Each wall is flat, endless, passes through zero and stands at right angles to its row. A trip goes straight from one point to another. List the walls that it crosses, first one first.

Walls:
(1): [-4.9 -2.8  1.8]
(2): [-7.1  3.6  3.7]
(3): [ 3.0 -2.5 -1.6]
(4): [ 5.8 -0.2 -3.4]
(5): [  1.2   2.2 -10.0]
Trips:
[ 9.3 -1.5  3.5] to [-3.1  3.3 -1.5] => 5, 3, 2, 4, 1
[5.9 2.0 2.8] to [-7.0  5.3 -1.2] => 3, 2, 4, 5, 1
[-2.1  5.9 -5.9] to [-0.5  6.3  4.5] => 4, 5
[-2.0 -0.7 -4.0] to [-5.2 -5.1 -2.8] => 4, 2

Walls:
(1): [10.6  3.3  5.0  2.9 -6.7  0.1  7.9 -1.3 -5.5  7.7 -4.8  0.7]
(2): [ 4.7  4.5  2.5  5.9  0.4  0.7 -6.1  5.0 -9.4  1.9 -5.0  0.9]
(3): [-0.5  3.6  3.1  3.2 -4.0  3.0 -6.3  5.7  0.7 -2.2  1.7  0.1]
(4): [-2.2  0.5 -2.1  1.9  0.0 -5.7 -5.4  1.6 -8.7  6.0  1.3 -3.0]
(5): [ 1.0  1.3 -1.9 -4.3 -0.6 -5.0  1.3 -4.5  0.8 -2.1  4.4  1.5]
(6): [ 2.5 -4.2  0.8  1.9  0.9  0.0  3.4 -1.8  6.2 -1.2  1.3 -1.6]
Trips:
[ 2.5  3.6  5.6  2.0  5.3 -3.3 -0.6 -6.4  3.5  4.8  2.9 -6.9] to [ 7.9 -0.1  1.0  1.8  3.7 -0.1  3.3  2.3 -1.8 -0.8 -5.2  0.0] => 2, 5, 4
[ 4.5  4.1 -1.2  5.9  5.3 -4.0  5.8  2.1  3.5  4.1 -5.5  1.6] to [ 9.2 -4.2 -1.1 -2.5  3.2  1.8 -2.1 -6.3  2.5  3.3  1.3  1.7] => 5, 2
[ 3.5  5.0  3.8 -0.3  1.8  5.2 -1.9 -6.5  5.2 -2.6 -0.2 -2.8] to [-7.3 -6.0  0.6 -3.5 -2.4  7.3  5.4  0.4 -3.9 -1.2 -0.4  1.8] => 1, 5, 3, 6
[-1.5 -7.8  8.4 -3.0 -5.0 -0.6  3.0  1.4 -0.7  6.8  0.2 -0.6] to [ 3.7 -6.6  2.7  5.6  4.1  3.6 -7.2  1.0 -0.7  1.4 -1.5  3.4] => 2, 3, 1
[ -3.4  -5.0   3.0   0.7  -0.4   4.6   1.4  -0.2  -8.9   5.8  -1.9 -11.4] to [-3.3 -6.1  8.9 -4.2 -4.1 -6.5  5.3 -1.8  0.4 -1.8 -5.5 -1.3] => 6, 2, 4, 5

Walls:
(1): [  3.1  -7.9   3.4   1.5 -11.8   8.1   0.7  -0.5   3.4   0.0   1.9 -10.2
   0.8   0.7   1.2   0.4   3.8   4.8  -1.9   9.7   5.5  -8.0  -1.9   8.5
  -6.0  -2.1  -2.8   2.9   5.2  -5.3   3.1   0.9  -0.9  -2.2   2.0  -7.5
   7.4  -3.6  -0.7   0.6   7.9   3.4   3.0  -4.1  -1.1  -2.7  -4.9   0.5]
(2): [ 1.3 -2.5 -1.1 -1.7  4.9  1.5 -8.3 -2.1 -3.3 -2.3 -8.1  1.1 -5.5  0.5
  1.1 -5.6 -2.5  3.5 -3.9 -1.3  7.1 -4.9 -4.7  7.9 -0.4 -1.2 -1.1  3.9
  1.0  1.6  1.5 -0.3  5.2 -0.7 -3.6 -0.6 -3.0  8.7 -2.6  7.3 -0.8  1.1
  2.3 -5.8 -4.8 -1.2  1.0  4.1]
(3): [ 1.1  0.1  1.4  9.4 -2.9 -5.8 -4.5  1.4 -6.4  2.6  5.4  4.7 -0.6  2.7
 -7.9 -2.3 -9.6  5.2 -2.0  0.6 -0.1  1.5 -5.3  0.3  2.1 -6.6  4.6  3.6
  4.2  0.3  7.5  7.6 -1.6 -2.4  3.5 -2.8 -4.7  1.2  0.0 -1.1  2.1 -6.0
 -0.4 -4.7 -2.2  5.9  5.6  5.0]
(4): [ 4.4 10.0  2.5 -2.7  3.3 -3.3  0.4  9.3 -2.4  5.3  0.8 -6.3 -2.5 -2.2
 -0.4 -3.7 -1.9 -2.1  0.0 -1.5 -4.6 -0.1 -3.7 -1.5 -3.4  2.4 -4.9 -2.3
 -3.5 -2.4 -1.6  0.9 -3.6 -0.6 -3.4 -0.4  1.5 -0.1 -3.0 -2.4  0.5 -4.2
 -0.3  1.0  1.2  6.5 -6.1 -1.0]
(5): [ 0.1  2.7 -5.6 -2.2 -2.4  4.6  1.3 -2.0  5.5  2.6 -3.0 -2.2  1.2 -3.5
  1.3  4.1 -5.5 -3.8 -3.0  2.6  5.7  0.8  0.4 -4.8  6.4  2.0 -0.6 -1.6
 -2.1 -4.4 -0.4  1.4 -2.8 -6.7  1.0  1.4  1.0 -2.7 -2.6 -7.1 -0.6 -2.5
  9.5  3.5 -1.7  3.4  4.3 -0.5]
(6): [-1.3  6.6 -5.4  2.2  2.7  3.5 -4.8  3.8  2.1  0.2 -4.3  0.6 -5.0  2.1
  1.2  0.5 -0.4 -3.1 -2.1  7.5 -2.5 -0.5 -5.2 -0.3  3.5  3.0  7.5  1.8
 -5.6 -4.9 -0.9  5.2 11.7 -2.6 -2.6  0.1  4.3 -2.6  1.6 -0.9  6.1 -2.9
  2.0  1.0  0.8  3.6  4.4 -3.3]
Trips:
[-2.4 -3.6 -2.1 -2.8 -3.5  2.5  6.3  2.7  3.5  1.1 -1.1  1.5 -0.1 -3.9
  0.7 -3.2  5.6 -1.4  5.8  1.0  2.0  2.9 -4.2  4.6  0.9 -3.2 -1.4 -3.8
 -1.2  2.3  0.1 -0.7 -7.8 -3.6 -0.4 -1.3  5.8  0.1 -0.9 -1.8 -2.6 -6.2
  5.8 -6.2  4.8 -0.4 -5.4 -5.6] to [ 2.1  1.9  5.6  8.1  0.7  4.3  2.3 -5.7  1.7  0.5 -1.2  6.5  1.1  0.6
  6.6 -3.8 -2.8 -1.5 -9.3  2.4 -1.8  1.0 -3.8 -5.8 -2.7  0.1 -2.1 -1.7
 -8.5  6.6  0.9  0.1 -5.8 -0.4 -4.8  1.9  0.4 -1.8 -0.6 -4.3  2.0  1.9
 -1.5  3.1 -4.1 -2.1 -7.5  1.1] => 1
[  0.2  -3.7  -5.0   1.4   2.8   2.7   3.0 -10.5   0.1   2.3  -1.0  -2.9
   3.4  -0.1   5.4   1.4  -4.0  -3.2  -2.8  -4.0  -3.9  -0.8   4.6  -4.5
  -5.5   2.5   4.1   4.8   3.6  -0.9   3.7  -2.9  -3.1   0.4  -1.8  -0.2
  -4.0  -7.1   1.0   2.6  -1.3  -0.3  -0.7   2.3  -0.7   3.8   8.6  -0.2] to [-1.0 -0.1 -1.5 -2.1 -1.7  3.4  4.4 -1.4 -4.9  4.2 -1.2 -1.5 -3.7 10.2
  3.2  3.2  2.3  1.2  0.7  3.0  7.4 -1.2  7.8 -0.9 -5.0  0.5  5.1 -3.9
 -4.4  3.5 -1.6 -7.1  3.4 -4.4 -6.1  2.3 -4.3  2.0 -7.1 -2.9  1.5  7.3
  3.5 -1.7 -3.1  1.0 -1.3  0.2] => 2, 1
